Each point is reached from the start by the listed moves, each made once or not at all, plus a little noise. Is the number of moves made odd or even? Then give how often each move was made.
In the rows, 128 means zero.

Moves:
(1): [194 118 131 120 133]
(2): [130 203 128 101 150]
(3): [129 141 204 124 141]
Start: [127 112 153 144 133]
Points:
[198 176 156 114 159] -> even (1, 1, 0)
[199 190 235 103 173] -> odd (1, 1, 1)

Moves:
(1): [230 123 132 151 121 116 133 144 135 136]
(2): [143 210 153 134 104 141 161 108 153 122]
(3): [130 103 232 111 143 117 142 126 150 153]
(4): [111 125 141 209 130 107 119 129 128 131]
(5): [144 144 125 138 196 141 134 125 122 137]
(6): [127 108 127 153 120 221 119 148 115 125]
(7): [123  88 110 132 134 129 219 121 133 122]
(8): [104 158 121 119 128 120 144 218 128 136]
(9): [118 111 114 128 137 137 122 124 204 144]
Start: [130 104 111 125 144 152  90 103  96  89]
Points:
[122  79  98 128 147 160  84  97 176 100] -> odd (0, 0, 0, 0, 0, 0, 0, 0, 1)
[136 167 130 223 191 165 218  68 126  92] -> even (0, 1, 0, 1, 1, 0, 1, 0, 0)
[147 175 150 243 188 249 112 104 105  92] -> even (0, 1, 0, 1, 1, 1, 0, 0, 0)
[107 172 226 218 209 242 133 186 197 136] -> odd (0, 1, 1, 1, 1, 1, 0, 1, 1)
[ 93 134 203 189 150 132 225 163 224 124] -> even (0, 1, 1, 1, 0, 0, 1, 1, 1)

Moves:
(1): [179 125 129 128 135 127 124 127 130 115 138 133 127 140 117 126]
(2): [140 189 138 138 122 125 129 136 110 135 120 115 115 127 124 115]
(3): [124 124 170 133 137 127 132 117 128 131 134 130 127 127 128 126]
(4): [123 128 121 185 129 113 119 134 135 126 138 136 119 130 134 126]
(5): [123 136 122 114 180 127 124 127 127 134 124 122 132 134 119 131]
(6): [123 133 126 143 136 184 125 125 112 113 140 140 122 127 121 131]
(7): [140 129 123 132 134 124 178 123 133 113 117 128 138 138 129 133]
(8): [130 128 131 123 127 129 123 188 125 108 128 124 145 120 130 119]
(9): [124 136 134 118 120 134 129 132 192 122 136 133 111 137 126 126]
(10): [141 126 131 132 124 146 138 148 139 193 137 122 123 123 129 143]
(11): [123 127 130 121 128 129 132 132 120 125 165 125 121 131 130 145]
(12): [132 137 118 113 126 117 113 131 110 128 130 200 147 133 130 143]
(13): [131 147 130 136 124 126 123 114 137 126 139 115 172 117 138 133]
(14): [120 124 130 128 122 135 125 128 123 127 124 124 130 168 118 124]
Start: [110 107 121 171  85  91 105 110 142 131 165 117 128 138 111 126]
Points:
[ 91 119 164 204 129  89  88 170 206 112 182 114 121 186 102 111] -> even (0, 0, 1, 1, 1, 0, 0, 1, 1, 0, 0, 0, 0, 1)
[124 198 141 246  71 157  99 199 181 155 242 109 135 126 115 148] -> even (0, 1, 0, 1, 0, 1, 0, 1, 1, 1, 1, 0, 1, 0)
[154 175 164 249  94 135  93 112 177 104 206 138  80 157  90 105] -> even (1, 1, 1, 1, 0, 1, 0, 0, 1, 0, 0, 0, 0, 0)
[ 99 105 171 172 138 168 115 182 120 167 224 105 133 172  90 149] -> odd (0, 0, 1, 0, 1, 1, 0, 1, 0, 1, 1, 0, 0, 1)
[109 184 169 224  75  70  73 169 105 114 222 165 176 167 119 137] -> even (0, 1, 1, 1, 0, 0, 0, 1, 0, 0, 1, 1, 1, 1)

Moves:
(1): [157 116 132 133 138 116 134 131 105  94 124 131 131 139 132 127 120 147
 133 118 127 114 129 124 118 132]
(2): [110 164 100 141 133 121 120 133 127 134 145 120 125 140 105 130 135 135
 122 101 125  98 138  97 131 127]
(3): [129 125 144 135 131 118 121 118 121 136 110 123 127 134 118 131 136 129
 122 127 149 133 125 127 138 129]
(4): [138 131 139 179 115 140 118 108 128 127 147 142 128 129 117 126 133 126
 128 149 116 136 114 124 122 114]
(5): [124 136 127 136 157 120 125 143 152 132 135 133 130 124 119 140 149 132
 146 131 146 132 129 136 134 120]
(6): [134 130 149 125 130 146 118 142 125 137 121 134 121 129 134 116 132 124
 116 119 114 122 153 132 114 102]
(7): [133 125 127 127 107 114 145 149 130 137 136 120 128 136 112 118 133 121
 120 131 139 123 116 123 127 134]
(8): [120 138 123 120 130 111 127 149 131 150 121 144 127 134 143 131 101 136
 134 128 130 132 135 138 144 148]
(9): [129 129 132 115 113 129 116 132 153 135 149 156 111 118 113 144 130 108
 121 148 131 120 130 121 139 129]
(10): [143 134 102 126 117 142 130 133 122 141 132 122 123 131 116 139 124 146
 143 136 129 123 132 143 103 109]
(11): [127 130 132 113 141 124 124 125 108 119 162 116 147 153 122 119 122 123
 110 137 120 119 117 142 130 128]
(12): [109 130 147 116 135 139 122 120 104 135 120 150 145 122 140 126 150 122
 141 123 134 100 127 135 105 134]
(13): [129 121 147 137 124 113 118 139 147 129 131 118 168 121 140 136 109 128
 121 142 108 121 125 128 142 138]
(14): [141 121 128 138 116 136 127 129 146 122 105 129 143 158 133 123 129 122
 126 141 137 133 147 136 118 131]
(15): [129 134 144 125 131 117 132 128 127 127 130 105 110 116 144 132 124 124
 127 124 130 110 140 135 127 130]
(16): [117 131 134 133 133 115 131 130 118 141 142 126 122 134 104 164 101 133
 107 106 129 139 113 132  97 138]
(17): [134 113 114 136 123 124 124 143 116 128 130 129 130 125 133 125 142 125
 121 126 124 128 121 135 124 137]
(18): [113 124 135 134 120 121 123 128 139 106 130 118 123 140 122 120 140 169
 124 125 145 130 130 119 123 126]
(19): [127 134 141 119 117 133 129 131 122 117 135 120 135 130 119 136 136 125
 138 121 129 129 137 133 141 138]
(20): [115 144 135 127 131 138 128 149 113 107 116 124 111 135 128 138 137 126
 143 156 129 122 134 127 126 141]
(21): [131 138 135 139 119 123 129 130 130 121 128 133 145 111 125 122 121 127
 110 142 152 146 142 129 139 147]
(22): [155 150 131 118 129 119 142 116 131 131 124 122 130 133 138 132 131 140
 127 141 123 144 122 129 129 143]
(23): [119 127 117 134 134 118 132 135 118 140 123 125 137 129 109 118 137 128
 136 134 123 134 148 128 133 141]
(24): [120 130 140 131 124 121 110 112 132 119 125 141 131 130 115 120 124 133
 130 134 124 128  98 149 116 127]
Start: [125 144 131 120 117 140 142 124 107 138 126 129 149 137 118 126 128 114
 148 106 128 137  97 123 124 134]
Points:
[ 69 186 209 196  98  58  90 165  57 175 180 123 217 170  55 113 120 148
  68 107 141  87  92 148  86 187] -> even (0, 1, 1, 1, 0, 1, 1, 1, 0, 0, 1, 1, 1, 0, 1, 1, 1, 1, 0, 0, 1, 0, 1, 1)
[141 212 183 101 154  85 103 170 105 151 170 126 176 176 114 157 140 186
 142 116 147  43 138 136 108 135] -> even (1, 1, 1, 0, 1, 1, 0, 1, 1, 1, 1, 1, 1, 0, 1, 0, 0, 1, 0, 0, 0, 1, 0, 0)
[ 87 181 177 167  63  92  98 131 130 121 247 124 188 187   7 161 110 135
  89 119 114 100  35 110 111 152] -> even (0, 1, 0, 1, 0, 0, 1, 0, 1, 0, 1, 0, 1, 0, 0, 1, 0, 1, 1, 0, 0, 0, 0, 1)
[166 163 152 145 151 142 131 179  66 106 104 119 185 199  76 119 153 137
 153 168 175 135 173 167  98 134] -> even (1, 0, 1, 0, 1, 1, 0, 0, 0, 1, 1, 0, 0, 1, 0, 0, 0, 0, 0, 1, 1, 0, 1, 0)
[163 184 161 177 110 118 141 145 102 156 166 108 181 175  43  99 177 171
 121 171 176 171 116 146 108 118] -> odd (0, 0, 1, 1, 1, 1, 1, 0, 0, 1, 1, 0, 0, 0, 0, 0, 0, 1, 0, 0, 1, 1, 1, 0)
[125 219 162 189 111 125 126 194  52 150 204  82 139 170  23 171 160 117
 109 121 169 105 116 146  84 135] -> even (0, 1, 1, 1, 1, 1, 1, 0, 0, 1, 1, 0, 0, 0, 1, 1, 1, 0, 1, 1, 1, 0, 0, 0)

Moves:
(1): [111 121 127 123 126 122 120 124 143 143 117 146 136 143 121 120 129 115
 121 129 133 127 119 126 118]
(2): [135 136 145 136 120 161 105 126 130 167 119 142 118 135 108 135 124 128
 122 124 128 119 137 137 127]
(3): [136 117 122 123 124 112 107 123 108 121 123 133 132 143 145 123 142 133
 120 127 131 132 139 114 111]
(4): [102 138 112 132 130 132 133 129 121 127 130 132 125 141 131 125 133 121
 119 122 132 143 133 114 128]
(5): [138 123 136 130 133 124 137 123 142 120 127 120 132 139 126 143 140 121
 130 125 130 127 136 123 125]
(6): [146 128 139 141 122 133 125 123 124 131 128 134 123 107 118 131 113 131
 116 138 149 128 156 106 111]
(7): [130 132 114 122 131 128 128 131 129 125 140 140 127 134 124 126 141 126
 115 141 134 110 129 119 132]
(8): [126 123 128 115 129 131 128 128 130 129 132 142 131 128 129 127 132 133
 132 126 118 143 124 128 140]
(9): [118 134 140 128 144 130 132 119 132 119 129 122 133 119 122 120 145 117
 129 128 133 130 137 118 136]
(10): [132 114 123 134 138 131 128 143 129 115 117 131 107 139 112 108 147 116
 118 114 124 130 116 128 111]
(11): [132 130 120 128 139 120 123 126 127 132 128 135 134 114 136 134 128 127
 138 131 138 129 138 126 126]
(12): [125 122 122 112 120 145 131 140 131 126 116 135 141 142 137 127 133 116
 130 114 134 121 134 117 136]
(13): [128 128 132 131 123 147 119 134 121 127 124 133 135 122 116 133 141 122
 143 160 114 142 138 119 129]
(14): [115 134 109 148 143 127 143 107 138 114 119 138 124 129 110 106 121 123
 128 149 133 115 145 120 123]
(15): [129 133 140 134 125 126 137 140 128 135 132 138 132 131 122 133 116 134
 134 131 138 122 132 127 139]
(16): [136 119 144 141 133 142 124 123 121 146 133 150 139 132 127 145 133 131
 119 129 129 132 118 132 128]
(17): [130 122 121 131 129 121 139 138 129 146 127 122 128 128 123 109 122 128
 116 126 116 128 124 132 122]
(18): [137 129 123 125 136 125 122 128 137 120 123 122 137 137 127 131 125 123
 127 120 134 127 126 114 140]
(19): [119 119 137 131 135 126 118 130 117 137 119 120 109 125 146 140 143 148
 125 149 122 141 140 132 129]
(20): [123 129 129 139 131 124 124 128 131 127 142 128 121 119 153 133 129 126
 119 136 116 128 138 146 122]
(21): [117 115 107 132 128 146 114 134 134 133 138 109 124 141 132 122 130 139
 124 123 128 130 134 131 119]
(22): [138 103 114 121 107 126 107 134 122 118 112 138 128 134 123 133 119 129
 137 114 142 138 141 123 138]
(23): [121 126 106 136 115 146 117 111 130 124 131 115 113 129 143 113 126 127
 136 144 141 138 129 125 128]
(24): [115 126 145 134 106 123 142 143 128 113 123 124 135 109 119 107 155 142
 139 129 103 140 105 126 141]
Start: [120 112 126 136 111 136 120 114 136 118 141 134 116 128 154 123 131 108
 139 141 142 120 139 142 129]
Points:
[ 98  86  84 187  64 200  86 127 144 146 114 147 106 121 105  67 134 127
 176 193 146 140 181 128 141] -> even (0, 1, 0, 0, 0, 0, 0, 0, 0, 0, 1, 0, 1, 1, 1, 0, 1, 0, 0, 0, 1, 1, 1, 1)
[104  33 114 153 102 190  28 161 131 158  95 188 123 168 147  91 240  97
 104 160 127 148 175 107 118] -> odd (1, 1, 1, 0, 0, 0, 1, 0, 1, 1, 1, 1, 1, 0, 0, 1, 1, 1, 1, 1, 1, 1, 0, 1)
[ 87  99  61 175 118 224  62  93 128 142 114 136  94 169 143  71 179  97
  96 215 179 130 249  49 106] -> even (0, 1, 1, 1, 0, 1, 1, 0, 1, 0, 0, 1, 1, 1, 0, 0, 1, 1, 1, 0, 1, 0, 1, 0)
[ 74  58 116 165 155 174  76 119 137 131 118 200 122 163 168 101 208  96
 127 196 142 151 199 115 102] -> even (1, 0, 1, 0, 0, 0, 0, 1, 1, 1, 1, 1, 1, 1, 1, 1, 0, 0, 1, 1, 1, 0, 0, 0)
[ 76  98 107 185 148 145  93  79 138 139 155 206 134 139 162 105 145 104
 101 173 184 142 217  94  92] -> even (1, 0, 1, 1, 0, 1, 0, 1, 1, 0, 1, 0, 0, 1, 1, 1, 0, 0, 0, 1, 1, 0, 0, 0)
[ 78  88  68 159 100 148 106 121 143 109 130 172 137 154 112  45 179 107
 103 194 132 147 176  57 107] -> even (1, 0, 1, 1, 0, 1, 1, 1, 0, 0, 0, 0, 1, 1, 0, 0, 1, 1, 0, 0, 1, 0, 0, 1)
